Each row is a point. The window is the flat piece filled in between its corners: a triangle in 3 columns, a solid with four corners in 4, and so on. A path goes straight from each point to the next, and from the last back to the first. List the points from which the path goes on through the window.

Window (4 x 4)
[[ 2.80 -1.44  1.02  1.38]
 [ 0.40 -2.26 -0.65  0.94]
 [-1.32  3.09  0.35  1.53]
 [-0.34  2.12 -1.24  0.47]]
Path:
(1): [ 0.97 -0.40 -0.16 -1.39]
(2): [-0.59 -1.08 -1.32  3.10]
(3): [ 1.42  1.78 -1.25  2.45]
(4): [0.36 1.55 0.72 0.31]
(5): [ 1.24  0.34  1.93 -0.62]
(6): [0.55 0.85 0.05 2.15]
(7): [ 0.42  1.83 -0.97  2.67]
(8): [-1.30  0.92  1.00 -0.57]
(9): [-0.14  2.53  2.45 -0.02]
(10): [ 0.01  1.83 -0.28  1.98]
(11): [ 2.19 -0.55  0.30  4.09]
(12): [ 2.41 -1.36  1.08 -0.71]
Through the window after points: 1, 5, 7, 11

Window (4 x 4)
[[-2.49 -0.52  2.31 -1.04]
 [-0.62 -0.60 -0.14 -2.29]
 [ 2.56 -0.67  0.03 -2.60]
 [-1.51 -0.13 -0.15  2.76]]
Path:
(1): [-0.39 -2.83 -0.30 -1.70]
(2): [-1.76 -2.68  1.15  0.80]
(3): [-2.03  0.92  1.46 -0.31]
(4): [ 1.04  1.41 -0.59 -2.61]
(5): [ 1.58 -1.99 -0.13 -1.33]
(6): [-0.34 -1.94  0.11 -1.34]
(7): [-0.29  1.18  0.97 -2.48]
(8): [ 0.87  0.59 -0.50 -2.12]
Through the window after points: 2, 6

Window (6 x 6)
[[ 0.64 -3.08  0.10 -1.52 -1.64 -1.78]
 [ 2.58 -0.03  2.32  1.77  2.91  0.24]
 [-2.62  0.83 -0.23 -1.65  0.03  1.70]
 [ 1.21  1.83  2.20  2.35  0.91 -0.68]
 [-0.02  1.14 -2.11 -1.53 -0.28  1.18]
 [-2.82 -1.46 -2.88 -0.78 -1.77  1.43]]
Path:
(1): [-1.47 -0.09  0.02 -1.11 -1.88  3.05]
(2): [ 1.01  0.25 -0.23 -0.50 -0.58  2.05]
(3): [-0.93  0.48 -0.78  0.09  1.02 -1.90]
(4): [-1.28 -0.35 -1.38  0.24  0.44 -3.33]
(5): [ 2.36 -0.47  2.03 -0.02 -0.14  1.69]
(6): [2.08 1.09 2.44 0.73 0.47 0.11]
(7): [-0.01  0.06  1.15  2.21  3.37 -1.64]
(8): [-1.00  1.08 -0.30  0.24 -0.09 -0.83]
(9): [-0.09  0.13  0.52 -0.57 -0.97  0.97]
(10): [ 1.32  1.97  0.27  1.15 -0.87  2.71]
(11): [-0.26  0.29 -0.28 -0.62  1.32 -1.60]
(12): [-3.99 -0.49 -3.22 -2.12 -0.93 -0.29]
Through the window after points: 2, 4, 10

Window (6 x 6)
[[-0.47  0.45 -1.49  0.03  0.16 -2.35]
 [-3.60 -4.26  0.96  2.05  0.42  0.48]
 [-0.75 -1.66  1.16 -1.80  2.63  0.06]
 [ 1.36 -0.45 -0.46  0.97 -0.76 -1.88]
 [ 1.63  1.83 -2.07 -0.65 -0.78  2.39]
 [-0.36  2.51  0.94  0.17 -0.94 -1.76]]
Path:
(1): [-1.69 -0.70 -0.47  1.71  2.28  1.08]
(2): [ 0.39  1.53 -0.89  0.61 -0.04  0.94]
(3): [ 1.51  1.05 -1.32 -1.36 -1.26  0.73]
(4): [-0.01 -1.09 -1.48 -2.05 -1.38 -2.36]
(5): [-0.85  0.97 -0.68  1.34  1.30 -1.44]
(6): [-0.17 -0.72  0.50  0.30  2.31 -0.86]
(7): [-1.53 -1.23  0.03 -1.04 -1.78 -2.46]
(8): [-1.43 -4.06 -0.05 -0.70 -0.63 -0.11]
(9): [-0.66 -0.45  0.87  0.48  1.84 -0.46]
(10): [ 0.94 -1.56  0.71  2.78  2.32  1.17]
(11): [-3.30 -1.86 -0.42 -0.21 -1.44 -1.81]
(12): [-2.64 -3.21  1.41 -0.89 -1.39 -1.01]
Through the window after points: 2, 4, 8, 10

Window (8 x 8)
[[-1.14 -1.03 -1.28 -0.67 -1.58  1.80 -0.52 -1.32]
 [-3.66 -0.24  1.61  0.39  1.27  0.16  0.16 -1.53]
 [ 1.93  1.79  0.49 -1.63 -1.09 -2.61 -0.38  1.15]
 [ 0.12 -1.92 -0.36 -0.84  0.52  2.40 -0.75 -2.58]
 [ 3.28 -0.77 -1.90  2.05 -1.35 -1.92 -1.25  1.05]
 [-1.01 -3.13  1.20 -1.99 -1.29 -2.00 -1.72  0.50]
 [-0.31  1.74  2.52  2.43 -1.23  0.20 -2.50  0.55]
 [ 3.00  0.33  0.51 -2.76 -1.57  0.44  1.74  2.99]]
Path:
(1): [ 0.59  0.08  0.00 -0.96  0.35 -0.93 -3.45  0.43]
(2): [-0.11 -0.96  0.40  0.79 -2.04 -1.95  1.69 -0.61]
(3): [ 0.61  0.04  2.49  0.73 -2.49  0.04 -0.30 -1.44]
(4): [-1.41 -1.03 -1.29  0.76  1.13  0.01 -3.42  0.33]
(5): [-1.23  0.14 -1.92 -1.53  0.82  0.67 -2.45  0.80]
(6): [-0.23 -1.94  1.33 -1.21 -0.94 -1.02  1.49 -0.84]
(7): [ 1.21 -1.46  0.59 -0.26 -1.84  0.19  0.13 -0.92]
(8): [ 2.17  0.03 -2.00 -1.36  0.19 -1.04 -2.48  2.59]
Through the window after points: none

Window (9 x 9)
[[-1.35 -0.33 -3.32 -2.07 -2.52 -0.56 -1.03 -1.45  1.48]
 [ 0.41 -1.87  0.45 -1.14  2.77  1.02  0.95  2.33 -0.71]
 [ 0.93  0.52 -0.31  1.38 -2.52 -3.01 -0.19  2.57  1.15]
 [-0.39  3.22  1.61 -0.18  1.52  2.58  1.45  1.90 -0.66]
 [ 0.17 -0.35 -2.16  0.52 -1.59 -0.04  0.92  1.00 -3.39]
 [ 0.25 -0.02  2.50  5.56  1.01 -1.30 -4.03  0.33  2.67]
 [ 0.73  2.17 -0.69  2.70  1.66  1.17  0.72 -0.87  0.83]
 [ 1.98 -1.02  0.39 -0.18 -1.65  0.45  1.52  0.62 -2.15]
 [-2.10  1.65 -0.46  1.86  0.08 -0.77  0.63 -3.03  0.55]]
Path:
(1): [-1.08 -0.12 -0.83  0.80 -1.05  0.03  1.30  0.14  0.05]
(2): [-0.11  1.15 -0.84  2.39  0.21  1.31  0.58  0.60  0.36]
(3): [ 2.37  2.16  0.77 -0.01  1.91 -1.71  0.39 -2.02  0.01]
(4): [ 0.45 -0.04 -0.32 -0.41  1.16  0.28  0.09  0.72 -2.16]
(5): [-0.46 -0.39 -0.22  0.95 -0.66  1.28  2.19  2.47  0.64]
(6): [-2.55  0.09 -1.38  2.26 -1.87  0.27  2.17  2.40  1.81]
(7): [ 1.84 -0.89  0.25 -1.04 -0.81 -1.73 -1.33  0.09 -2.25]
(8): [ 0.80  1.41 -0.60 -0.36  0.16 -0.68  0.74  0.43 -1.28]
Through the window after points: 2, 4

Window (9 x 9)
[[-1.60 -0.27 -3.35  0.29  0.88 -0.03 -2.68 -1.90 -0.64]
 [-0.65 -0.82  1.50  2.10  0.47  1.75  3.50 -0.39  0.05]
 [ 0.59  2.00 -4.22 -0.61  0.15  0.36 -1.09 -1.06 -0.88]
 [-0.69 -0.10 -1.09  0.03  0.66  3.99 -1.31  0.94 -1.18]
 [-0.17 -1.66  2.18 -0.99 -0.44  1.97  2.61 -0.72  1.68]
 [ 1.88 -3.05  0.58  0.91 -0.42  1.30  2.14 -0.71 -0.36]
 [-0.25  1.02 -4.16  1.23 -1.72 -0.61 -3.08  0.36  0.48]
 [ 0.88  0.82 -3.37  0.65  1.92 -0.59 -2.65  0.39  1.01]
 [ 0.31 -0.88  2.10 -0.07 -0.18 -0.47  1.36  0.20 -1.24]]
Path:
(1): [ 1.05 -0.11 -0.45  0.48  0.05  1.43  0.32 -1.52 -0.47]
(2): [-0.45 -1.69 -0.57  0.42 -0.38  0.28  0.91  1.02  1.15]
(3): [-1.34 -1.62 -5.54 -0.32 -2.43  0.26 -1.27  2.32  0.64]
(4): [ 0.75  2.24 -0.44  2.13  0.56 -0.17 -2.37 -2.17 -0.25]
(5): [ 1.17  0.49  1.54  1.10 -1.94  1.03 -0.15 -1.42 -0.81]
(6): [-0.67 -1.60 -3.31 -0.74  2.21  0.48  0.74  1.97  1.37]
(7): [-1.42 -0.62 -3.13 -1.01 -0.21  0.35  0.15  0.33  0.77]
(8): [ 1.39  0.63 -0.87  2.40 -0.04 -0.92 -2.63 -1.38 -0.47]
(9): [ 2.39 -0.75  0.07  1.97  0.77  1.37 -0.16 -1.97  0.58]
(10): [-0.93 -1.90 -0.76 -0.10 -0.94  0.65  2.29  1.09 -0.82]
(11): [-0.11 -1.18 -1.98 -1.74  0.24 -1.80  5.37 -0.88 -2.30]
(12): [-0.12  0.37  0.07  2.82 -0.71  2.15 -3.69  0.39  1.53]
(13): [ 0.45  0.87 -1.28  2.32  0.51  1.86 -3.35 -0.68  0.06]
(14): [-0.66  0.31 -2.75 -1.14  0.06 -0.40  0.30  0.55 -0.05]
(15): [-0.14 -2.03 -3.01  1.64 -0.20  0.39 -0.57  1.56 -0.47]
(16): [-0.02  0.28  0.14  0.37 -0.24  0.93 -0.25 -1.24  0.19]
Through the window after points: 1, 3, 9, 11

Window (11 x 11)
[[ 2.50 -0.27 -0.76 -2.29 -0.58 -0.77  0.97 -0.19  2.18  0.71  1.71]
 [ 1.83 -1.73 -1.13 -2.16 -1.10  0.64  0.09  2.63  1.53 -0.65 -0.60]
 [-1.47 -0.42 -0.65 -1.34  0.60 -0.40 -0.48  2.65 -1.94 -1.02  0.30]
 [-2.58 -0.27  0.47  1.56 -2.94 -2.28 -1.32  1.01 -1.07 -1.21  1.90]
 [-1.29 -2.82 -2.92  1.02 -1.92 -2.05  1.60  0.60 -0.96  2.83 -0.21]
 [ 0.31  2.24 -5.02  1.28 -0.94  0.77  2.99 -0.23  1.84 -1.22  0.39]
 [ 1.36  0.86  0.20  1.05 -1.77  0.12  0.99 -0.65  1.78  1.38 -0.58]
 [ 4.32  0.73  0.54 -0.91 -1.11 -0.15 -0.94  0.60 -2.38 -1.65  1.89]
 [ 0.85  0.38 -2.36  0.03 -2.96  1.15 -0.98  0.38 -2.53  2.50  0.22]
 [ 0.14 -0.34 -2.35  0.43  0.18 -1.71 -3.81 -0.50  1.06 -1.36 -2.36]
 [-0.45  1.38 -0.80  3.18 -1.96  2.16  0.46 -4.06  0.38 -0.62  1.17]]
Path:
(1): [-0.19 -0.76 -1.41  2.42 -0.46 -0.35 -2.15  1.84  1.44  1.36  2.31]
(2): [ 1.20  0.07 -0.84 -2.32 -1.24 -0.71  2.13 -0.64 -0.44 -1.57 -0.76]
(3): [-0.82  0.50 -1.70 -1.48 -2.42 -0.28  0.30 -0.04  0.30 -1.47 -0.53]
(4): [ 1.11 -1.29 -1.82  1.86  0.26 -0.43 -1.57  0.73  0.02  0.03  0.88]
(5): [ 1.09  0.49 -1.53  1.07 -1.28  1.20 -1.22  1.28 -0.98  1.34  1.38]
(6): [-0.07  0.08 -1.65 -0.43 -2.85 -0.13  0.30 -1.34 -1.40  0.58 -0.34]
(7): [-1.17 -0.67 -0.24 -0.25 -3.82 -0.65  0.72  0.19 -1.50 -1.47 -0.74]
(8): [-0.22 -0.18 -2.40  2.73  0.93 -0.56 -0.59 -0.52  0.85  2.55  2.43]
Through the window after points: 5, 7
